Rows are points. Each copy is the shape, with its points in the same order, stretched, turned, moved and blurred by noise. Some copies are also mirrored. Which?
(in the rows, 128 means zero)

Shape (9 x 3):
[[135 133 142]
 [136 120 186]
 [168 165 166]
 [177 103 171]
 [168  85 118]
 [164 156  96]
 [ 89 108 134]
 [ 83  80 175]
 [134 156 101]]
Copy 1, 9 rows:
[[138 126 127]
 [118  99 165]
 [137 161 172]
 [168 100 177]
 [200  96 123]
 [176 175 107]
 [114  87  90]
 [ 97  40 116]
 [149 167  91]]
Copy 1 is: only turned
Copy 2 (9 x 3):
[[132 125 126]
 [101 153 139]
 [154 143 169]
 [140 180 125]
 [162 157  84]
 [195 109 125]
 [ 90 103  95]
 [ 49 131  95]
 [167  92 123]]
Copy 2 is: mirrored
Copy 3 (9 x 3):
[[140 116 120]
 [169  81 108]
 [173 138  93]
 [193 101 149]
 [157 123 190]
 [129 176 136]
 [104  85 127]
 [129  38 127]
 [109 158 121]]
Copy 3 is: mirrored

Shape (12 x 6):
[[141  84  78 162 114 117]
 [160 157 161 132 134 109]
 [125  89  41 165 114 143]
 [179 109 164 107 108  89]
 [ 48 147 172 122 126 139]
 [134 110 158 120 115 141]
 [155 122 231 150 136 136]
 [113  73  42 143 149  76]
 [ 93 125 156 116 133 128]
 [106 108  64 131 109 135]
 [173  91 142 107 146 133]
 [185 122 143 131 157 139]]
Copy 1:
[[ 89 127 131 116 171  79]
 [164 117 136 144 119 148]
 [ 72 157 120 101 184  84]
 [148  87 167 120  98 115]
 [ 75 137 106 187  95 188]
 [108 107 148 133 121 153]
 [154  70 167 177 131 184]
 [ 73 121  78 121 149  40]
 [ 96 116 117 164 109 161]
 [ 72 156 109 110 145 104]
 [126  70 128 104 138 138]
 [157  86 123 115 156 141]]
Copy 1 is: mirrored
Copy 2, 12 rows:
[[140  96 103 195 155 138]
 [141 156 167 117 172  94]
 [133  98  75 197 133 168]
 [162 105 179 132 169  81]
 [ 43 133 175 116 116 122]
 [120 110 179 136 155 134]
 [117 143 227 134 216 116]
 [120  70  49 177 151 112]
 [ 85 115 161 119 141 120]
 [119  99  96 162 107 147]
 [157  95 157 120 191 137]
 [164 132 153 119 203 138]]
Copy 2 is: only turned

Shape (13 x 9):
[[106 165 102 109 116  99 177  91 111]
 [ 93 158 181 127 119 142 110 104 111]
 [123  62 118 134  63 113 122 145 108]
 [ 95 124 153 112 123 137 167 157 153]
 [168 143 110 105 132 139 161  77 171]
 [249 146 155 122  99 139  74 136 172]
 [129 167 110 127 136  90 183 112 103]
 [111 168 130 139 131 141 179 155 106]
 [ 94 167 114 171 122 100  58 121 139]
 [142 101 181 136 143 139 102 103 120]
 [112 167 116 163 116 110 177  75 179]
 [102 147 170 118 137 104 143 140 123]
 [151 165  97 112 139 132 176 149 144]]
Copy 1, 13 rows:
[[147 170 131 127 118 136 201 101 120]
 [146 116 111 150  83 162 116 111  91]
 [ 54 110 161 116  84 100 165 162 102]
 [132 115 111 142 111 156 164 173 146]
 [147 142 170 106 132 158 154 100 177]
 [167 119 241 126  77 116  62 146 184]
 [172 161 149 140 138 124 205 112 115]
 [161 141 133 172 131 157 178 157 101]
 [121 156 117 171 107  77  99 121 129]
 [129  71 150 132  95 142  97 109 113]
 [145 160 134 173 108 138 183  80 180]
 [162 120 109 143  94 129 157 144 118]
 [160 160 171 135 145 144 178 157 154]]
Copy 1 is: mirrored
Copy 2:
[[ 98 133 126 131 133  84 171  99  84]
 [132 123 177 141 136 161 113  93 107]
 [123  52  89 125  92 115  81 164 101]
 [115 110 158 109 129 127 142 169 147]
 [163 140  78  98 125 127 178 100 129]
 [239 170  98 109  48 146  71 108 114]
 [134 125 125 141 138  60 164 116  92]
 [132 124 159 144 142  98 161 169  88]
 [118 165 125 186 119 136  52 108 132]
 [184  90 138 129 123 154  89  93 132]
 [113 136 100 163 111 126 191  96 144]
 [136 116 178 128 129 101 120 121 130]
 [146 157 111 112 134  83 160 163 112]]
Copy 2 is: only turned
Copy 3, 13 rows:
[[ 90 168  95 116  70 113 147 102 118]
 [100 154 155 109 106 168  87 143 115]
 [136  68 145 132  59  90 118 179 146]
 [102 125 145 103 108 160 177 161 129]
 [149 147 121  74 103 132 153  82 183]
 [236 143 137  60 154 127  87 176 205]
 [117 178  95 136  97 108 156 107 111]
 [127 158 102 141 101 170 166 145 103]
 [ 79 131  83 133 132 139  58 176 165]
 [144 107 180 118 136 140  94 123 143]
 [ 87 177 115 124  87 142 155 104 199]
 [ 99 154 148 118 129 137 137 153 108]
 [145 151  81 103 114 148 181 129 138]]
Copy 3 is: only turned
Copy 4, 13 rows:
[[106 133  94  82 115 116 176 100  97]
 [130 138 182  84 106 148 118 114  94]
 [136  61 123 135  65 117 120 171 138]
 [125 123 167 127 139 123 168 142 126]
 [171 129 112  88 129 134 169  77 176]
 [220 143 161  69 106  97  67 138 228]
 [126 154  89 100 124  86 165 108  89]
 [137 165 129 121 133 124 162 141  92]
 [ 81 153 125  99 113 145  51 122 131]
 [171 103 175 116 109 129  92  95 129]
 [103 164 115 121  97 139 167  78 160]
 [117 136 165 102 132 100 136 126  99]
 [155 154  99  97 159 110 167 132 137]]
Copy 4 is: only turned

Shape (15 x 12):
[[165 120 174 109 177 165 136 119 195  85 134 136]
 [154 170 164 142 118 131 109  65 147 175 103 155]
 [157  87 156  71 171 189 158 149  95 150  93 171]
 [167 101 126 140 132 104  94 146 103 120 176 140]
 [ 94 126 142 143 110 166  94 163 195 190 154 106]
 [ 91 103  84 149 168 195  97 107 171  99 182 113]
 [151 135 107  82 116  97 108  92 105 141 187  79]
 [ 92 123  96 112  82 120  86  62 143 167 122 137]
 [ 89 195  74 156 159 154 130 156 109 113 161 156]
 [131 133 109 160  83 173 106 125 191 106  96 129]
 [127 169  69  82 129  92 115 119 106 147 147 120]
 [124 150  72 156 140 112 198  62 117 102  87 155]
 [ 86  88 171 122 113 138 106 151 114 142 130 149]
 [148 139 146 162 163 159 120 106 100 105 119  71]
 [106 175 122  85  88 182 138  64 186 180 167 121]]
Copy 1, 15 rows:
[[135 119 208 124 168 142 114 113 176  63 125 146]
 [149 198 159 159 104 145 111  68 153 148 104 129]
 [131 128 196  79 148 171 135 161  98 160 140 182]
 [166 103 142 138 131  79  79 128 114 144 158 107]
 [ 55 116 152 149  91 132  82 127 201 154 135 103]
 [ 75  70 125 152 187 164  49 111 160  97 135 107]
 [125 133 113  92 153  61 109  61 121 152 138  82]
 [100 126  83 140 103 125  75  48 140 153 100 142]
 [111 164  60 174 162 139 103 169 147 129 154 124]
 [142 104 115 136  95 178  89 124 184  85 100 123]
 [128 160  64 106 154  71 114  99 143 169 124 128]
 [166 138  73 171 175 158 175  96 121 116  82 154]
 [ 83 116 159 137  83 118  81 142 102 128 129 150]
 [136 153 167 112 163 146 111 136 105 117  87  65]
 [ 64 156 112 131 122 162 125  32 193 133 152 120]]
Copy 1 is: only turned
Copy 2, 15 rows:
[[160 138 152  91 185 175 182 137 183  88 131 132]
 [172 162 142 118 147 148  87  85 115 147 172 158]
 [175  76 150  86 177 167 137 160 137 163  73 163]
 [183 112 139 156  96 117 105 138 136  64 101 148]
 [124 163 164 155 113 136 109 196 173 144 155 104]
 [101 123 113 142 122 227 114 166 190  72 116  91]
 [178 119 155 112  44 137 113  97 124  99 116  79]
 [ 96 126 144 116  79 147  66  88 134 136 152 142]
 [130 207  88 139  94 198  90 159 117  89  55 139]
 [ 87 152  97  90 136 141 116 167 138  92 174 144]
 [149 162 125  96  59 134  91  95 128 119  70 112]
 [109 143  33 106 124 189 139  53  90 131 107 161]
 [117 104 188 158 127 132 108 161 112 118 111 161]
 [154 113 112 131 154 170 121 128  75  82 130  68]
 [142 173 156  88  75 215 118 128 163 170 177 111]]
Copy 2 is: mirrored

Shape:
[[125 119  89 147 189 172 198  64 107  78 126 173]
 [163  88 102 140 173 112 127  77 176 131 123 135]
 [110 152 134 158 101 131 106  91 160 198 166 116]
 [125 127  91 215 161 136 155  88 161  79 110 147]
 [144 188 112 129 106 134  76 137 139 140 150 141]
 [135 123  76 146 159 179 169  88 151  84  90 114]
 [ 79 163 186 104 136 125 164 134  63  74  94  75]
 [107 165 115  99  96  88 153 129 128 136 105 115]
 [ 96 159 102 127 152 115  91 131 139 149 166  87]
 [147 123  88 154 102  92 117 100 140 131 190 110]
 [ 75 171 147 100 108  62  89 167 152 169 164 132]
 [ 62 121 130 109 117 151 172 171  98 100 115 100]
 [150 112  51 194 189 148 164  86  87 117  66 154]
 [149  94 142 141 110 111  90 135 160 156 165 138]
 [ 60 139 126 106  87 112  72 105 119 122 134 118]]
Copy 1 (15 x 12):
[[ 92 135  78  93 165 165 208  86  86  75 106 143]
 [146 150  98 129 130 102 130 122 134  86  55 130]
 [110 203 124 120 109 125  92 117 121 186  94 143]
 [ 82 183 110 115 163 174 160 149  98  65  91 146]
 [155 189  95 130 148 134 107 146 148 177 147 109]
 [100 137  68  75 149 177 162 147  87  91  72 116]
 [ 68 112 124  61 113 115 131 165  27 149 192 110]
 [ 78 144  86 126 113 114 105 154 103 166 137  78]
 [108 172  84  96 124 104  96 163 142 173 125 157]
 [133 194 102 166  86 117 136 146 140 147 109 151]
 [ 95 167 126 126 112  80  49 143 169 186 156 109]
 [ 62  98 113  81 101 169 118 159  88 137 164 131]
 [107 130  63 155 203 168 169 128  53  87  89 164]
 [166 156 150 153 106 117  88 131 143 132 105 142]
 [109 185  77  95  98 120  50 126 105 140 159 124]]
Copy 1 is: mirrored
Copy 2:
[[109 137  67  92 190  83 193 151 143 103 134 141]
 [149  96 115 145 126 140 125 130 193 111  87 150]
 [154 139 170 188  81 142 165  86 137 160  96 147]
 [ 92 162  52 149 126  99 159 148 181 111 109 109]
 [147 135 161 138  91  86  95  87 120 144 118 101]
 [127 160  65  84 137 137 165 111 181 112 105 116]
 [ 82 107 152  96 132 124 203 134 144 142 181  13]
 [134 108 163 102  66 114 166 132 165 173 127 102]
 [169 117 134 162 118 137 127  99 157 174 157 106]
 [181  90 109 159  79 124 143 119 139 136 146 144]
 [129 106 212 173  64 126 100 121 160 186 182 120]
 [ 88 134 128  94 107 166 161 157 133 150 194  79]
 [106 156  53 114 178 100 153 197 137 132  60 109]
 [132  95 165 180  75 155  98 120 140 119 114 147]
 [ 81  74 158 140  93 125 139  76 138 191 159  97]]
Copy 2 is: only turned
